Each wall is flat, endless, passes through zero and stands at right angles to its row. A trip goes straight from one point to another. List the walls that it crosses, first one first.

Walls:
(1): [ -7 -11 -55]
(2): [ 22 -29 -15]
(3): [-38 -76  15]
(4): [ -4  20 -72]
(5): [-82 -42   6]
(6): [ -6 -43  12]
(7): [ 75  37 -69]
(8): [-27 -22   2]
Trips:
[ 44  28 -76] to [ 13  53 -66] -> 2
[  2  34 -35] to [-40 -16  20] -> 5, 8, 7, 3, 6, 4, 1
[-16 -53  43] to [-26 -16   3] -> 2, 1
[-48 -39 -16] to [-25  21  -7] -> 2, 6, 3
[-84  40  23] to [-45  -8 -32] -> 4, 1, 6

Walls:
(1): [-18  27 -20   3 -47  15  24  -9  -9 -12 -14 -45]
(2): [ 38  17  -8  -9  -7 -46  -3  44 -14  -1 -14 -71]
(3): [-19  -4 -24  29 -28  -5  20  -1  23 -12  15  -4]
(4): [-87 -16 -31   3 -48 -30 -56 -59 -10   4 -34 -30]
(5): [-64  14   5  25  11  -1 -36   0  14 -24 -17 -35]
(6): [ 56  19 -31 -23   9  57  41  19  27   7 -65 -19]
(7): [  4 -52  67 -24 -24 -22  42  35  35  22 -19  -7]
(8): [  8  36  31 -23  22  25 -69  53 -14 -13 -32  16]
(9): [-12  33 -28  13 -47   8  78  10 -32  11 -10 -18]
(10): [ 30 -14   9  29 -16 -16  33  66 -37  54  51 -12]
(11): [-46   7 -50 -33 -19  -6 -23  44 -41  -3 -12 -34]
Trips:
[  6 -27   0 -17   3  95   3  39  18 -11 -40 -48] to [  5 -13  19  13  12 -20  14  27  21 -17   4 -10] -> 9, 10, 3, 11, 1, 8, 6
[  9   7   6   6 -30   7  45   3  36 -19  13  18] to [-36 -44  27 -11  37  22 -15  15  -4 -54  21 -30] -> 10, 5, 6, 9, 1, 8, 11, 3, 4
